Rows are points. Examples show where two turns around zero, p and q, send a point. Write where each new point lands after one turn and then the other. Backwards means that the second turn is done in reverse. Each puzzle has new turns, and all numbers are rounded.
In the rows, zero is written as 100.

Turn p:
78  40 -> 64  47
152  119 -> 155  106
86  138 -> 96  140
84  102 -> 85  106
Turn q:
93  149 -> 82  146
66  40 -> 80  34
142  110 -> 139  119
98  101 -> 98  101
Where do these land?
p, then q: 127  113 -> 127  112
q, then p: 102  128 -> 103  128
q, then p: 97  150 -> 98  150
p, then q: 109  25 -> 108  25
p, then q: 65  84 -> 65  85

Turn p:
98  70  30 -> 88  68  32
69  85  119 -> 65  99  118
152  106  139 -> 149  88  141
81  138  112 -> 97  143  109
Turn q:
130  159  94 -> 128  160  100
95  65  112 -> 98  63  104
57  78  64 -> 48  85  75
99  157  115 -> 105  151  129
119  41  115 -> 122  40  93
Where do these land?
q, then p: 131  110  104 -> 133  98  98
p, then q: 77  145  109 -> 98  147  119
q, then p: 142  58  51 -> 114  63  34
q, then p: 50  86  136 -> 55  93  144

Turn p:
74  136  56  96 -> 75  137  57  93
90  137  106  115 -> 85  132  103  122
150  67  113  46 -> 145  80  133  43
141  43  125  128 -> 149  45  121  122
45  117  99  116 -> 46  106  86  121
Turn q:
78  106  68  112 -> 79  97  69  116
67  64  110  110 -> 66  66  117  102
117  81  63  114 -> 117  77  78  129
163  176  141  113 -> 149  191  129  107
74  72  119  50 -> 87  69  109  44
Where do these land?
p, then q backwards: 161  35  66  115 -> 163  57  56  59
q, then p: 84  135  121  129 -> 67  132  108  125
q, then p: 68  133  92  64 -> 75  126  78  59
q, then p: 92  43  95  117 -> 101  42  104  115
q, then p backwards: 83  72  147  91 -> 90  85  143  65
q, then p backwards: 67  169  105  95 -> 75  163  72  76
p, then q backwards: 144  112  75  89 -> 138  125  96  73

Turn p:
173  106  72  87  172  59 -> 143  162  43  99  130  43
51  66  115  107  97  136 -> 82  47  115  92  126  132
45  81  83  91  88  86 -> 52  62  87  110  96  100
50  132  95  79  65  122 -> 46  98  114  94  74  143
126  99  144  86  93  101 -> 122  105  127  63  92  86
175  83  52  92  113  76 -> 157  125  38  110  83  71
65  150  94  115  69  150 -> 71  115  132  117  86  170
115  83  144  141  101  69 -> 127  85  144  114  109  56
Turn q:
104  52  127  80  95  114 -> 112  59  92  96  65  124
42  41  102  74  102  107 -> 46  57  103  84  57  125
121  107  148  109  71  72 -> 144  96  121  112  72  66
131  139  43  116  103  80 -> 101  141  67  93  150  68
112  93  125  127  128  91 -> 112  75  110  136  115  93
130  123  155  154  83  49 -> 149  101  128  152  92  34
82  112  112  79  122  102 -> 92  90  129  85  112  112
94  71  52  30  98  111 -> 75  85  63  28  98  127
84  162  36  130  98  173 -> 69  195  87  114  139  150
Where do these land?
p, then q: 96  130  125  112  69  85 -> 118  109  133  110  66  88
p, then q: 113  68  68  44  137  74 -> 59  102  63  49  133  75
q, then p backwards: 134  154  33  94  40  113 -> 162  150  80  48  153  95
p, then q backwards: 101  75  148  91  87  72 -> 89  102  124  74  98  49
p, then q backwards: 142  100  121  111  170  176 -> 163  167  89  66  139  142
q, then p: 67  68  90  129  119  55 -> 68  52  103  132  110  69
p, then q backwards: 72  99  100  91  135  105 -> 94  107  67  98  131  97
q, then p: 76  106  115  128  42  120 -> 93  115  143  123  52  120

Turn p:
158  119  135  101  98  128  57  154 -> 157  111  84  91  93  115  49  162
90  127  112  79  82  157  87  104 -> 78  123  102  85  94  147  63  116
79  42  102  153  118  69  121  56 -> 99  49  141  146  126  75  135  62
86  130  104  92  112  103  52  133 -> 85  109  72  88  110  81  57  135
147  118  124  58  77  111  29  113 -> 139  114  78  71  66  101  20  110
68  72  47  82  88  104  144  106 -> 60  74  88  76  87  118  157  84
76  101  61  141  83  66  154  64 -> 70  101  104  150  87  89  168  67
102  92  151  98  106  65  115  101 -> 122  113  145  93  104  64  106  105
95  100  65  96  136  98  141  68 -> 91  108  86  101  133  110  145  58
Turn q:
112  79  76  75  118  172  116  95 -> 128  116  104  82  134  170  101  111
89  158  58  114  116  87  101  117 -> 73  142  88  111  140  64  122  106
135  59  101  72  127  107  118  120 -> 125  56  106  79  127  122  92  131
90  63  130  88  78  79  96  137 -> 82  60  85  92  63  101  79  129
89  112  124  98  73  73  26  72 -> 105  117  89  116  60  62  42  61
81  107  125  160  82  91  41  84 -> 84  108  94  167  64  85  74  59
142  146  73  108  111  102  164  99 -> 126  120  121  94  135  80  170  126
73  90  159  93  36  60  81  123 -> 75  83  88  97  10  72  74  117
90  71  115  70  154  139  126  81 -> 99  83  147  66  131  153  90  92
99  115  41  121  105  90  131  71 -> 104  114  79  94  135  91  155  68
Where do these land?
p, then q: 69  112  74  72  103  95  123  40 -> 88  131  128  72  92  104  118  40
p, then q: 85  112  86  92  108  94  105  51 -> 95  117  119  96  101  96  110  51
p, then q: 50  79  151  119  112  139  94  51 -> 69  88  161  129  82  126  51  69
p, then q: 127  119  24  100  55  101  81  126 -> 112  127  16  97  100  121  139  100
p, then q: 102  88  130  74  70  101  136  80 -> 118  116  137  84  54  102  100  107
q, then p: 152  118  142  152  94  59  78  174 -> 118  45  104  147  82  40  131  169
q, then p: 149  78  67  75  102  96  77  113 -> 142  76  49  88  112  97  99  98
p, then q: 75  74  56  99  113  74  71  143 -> 77  57  47  65  118  102  102  97
q, then p: 94  89  134  119  121  140  155  72 -> 110  117  168  93  112  147  101  111
p, then q: 97  130  136  98  121  102  79  151 -> 78  103  92  107  125  68  66  148

Turn p:
144  113  130  84  136  73  139  117  81 -> 115  132  84  48  119  54  121  89  85
147  73  94  155  157  37  152  143  51 -> 110  101  15  78  176  39  134  115  61
144  109  131  126  105  136  82  102  144 -> 150  83  93  80  64  87  98  122  146
62  113  50  97  44  128  117  90  48 -> 37  115  76  137  102  153  92  56  113
110  96  124  97  65  94  57  52  127 -> 112  70  121  109  29  106  103  101  85
106  97  58  98  79  94  73  106  162 -> 68  68  119  103  76  98  78  154  120
64  122  55  99  130  92  142  73  61 -> 57  92  105  117  155  86  101  42  99
143  95  87  61  151  133  64  98  102 -> 127  120  110  94  89  54  30  99  109
58  109  147  44  67  124  128  57  95 -> 101  116  153  72  77  156  110  40  87
53  81  135  129  99  113  108  152  86 -> 135  123  92  118  143  150  129  122  102
92  137  71  103  94  96  65  110  86 -> 74  120  104  145  90  82  101  106  118
75  54  120  105  73  80  76  100  156 -> 114  61  129  98  81  138  105  153  73
Turn q:
100  102  80  90  141  103  112  93  53 -> 102  81  83  99  120  151  80  79  92
87  110  108  54  119  34  173  133  58 -> 148  148  65  45  124  146  106  73  46
115  152  115  100  51  103  121  60  75 -> 82  169  86  135  81  102  70  79  108
83  38  83  90  86  129  64  117  115 -> 89  36  89  80  68  68  121  102  112
80  52  58  158  99  105  81  117  126 -> 65  49  92  110  119  79  161  126  105
131  176  98  86  79  80  82  94  99 -> 101  166  117  103  89  127  81  114  145
123  147  124  71  99  54  110  36  89 -> 125  166  121  111  121  109  69  46  126
86  103  81  113  101  143  95  100  159 -> 56  79  149  103  82  83  113  121  90
136  43  84  116  126  110  121  129  102 -> 132  50  96  122  92  119  143  108  72
58  76  169  123  97  139  42  120  124 -> 98  56  101  93  102  17  56  152  103
Where do these land?
p, then q: 124  84  56  70  141  147  123  90  123 -> 120  66  136  62  107  75  88  92  160
q, then p: 134  66  140  127  108  69  50  67  110 -> 122  47  86  69  98  47  118  141  87
p, then q: 123  138  59  138  98  131  65  71  126 -> 91  98  114  101  109  38  165  109  115
q, then p: 83  105  124  105  56  54  87  84  139 -> 72  102  134  75  102  57  149  104  91
q, then p backwards: 97  110  68  93  105  75  145  99  35 -> 87  67  110  107  64  120  138  111  41
p, then q: 83  76  109  113  121  91  130  165  95 -> 113  80  125  84  108  163  87  126  78
q, then p backwards: 134  98  88  101  84  72  62  158  47 -> 133  84  123  156  69  141  103  146  112
q, then p: 116  111  152  90  117  111  144  80  141 -> 135  129  74  116  69  74  144  76  79
q, then p: 48  79  129  103  46  168  82  80  143 -> 66  99  120  140  95  129  156  131  22
p, then q backwards: 57  133  75  61  125  81  113  106  41 -> 75  131  99  129  95  78  143  32  116
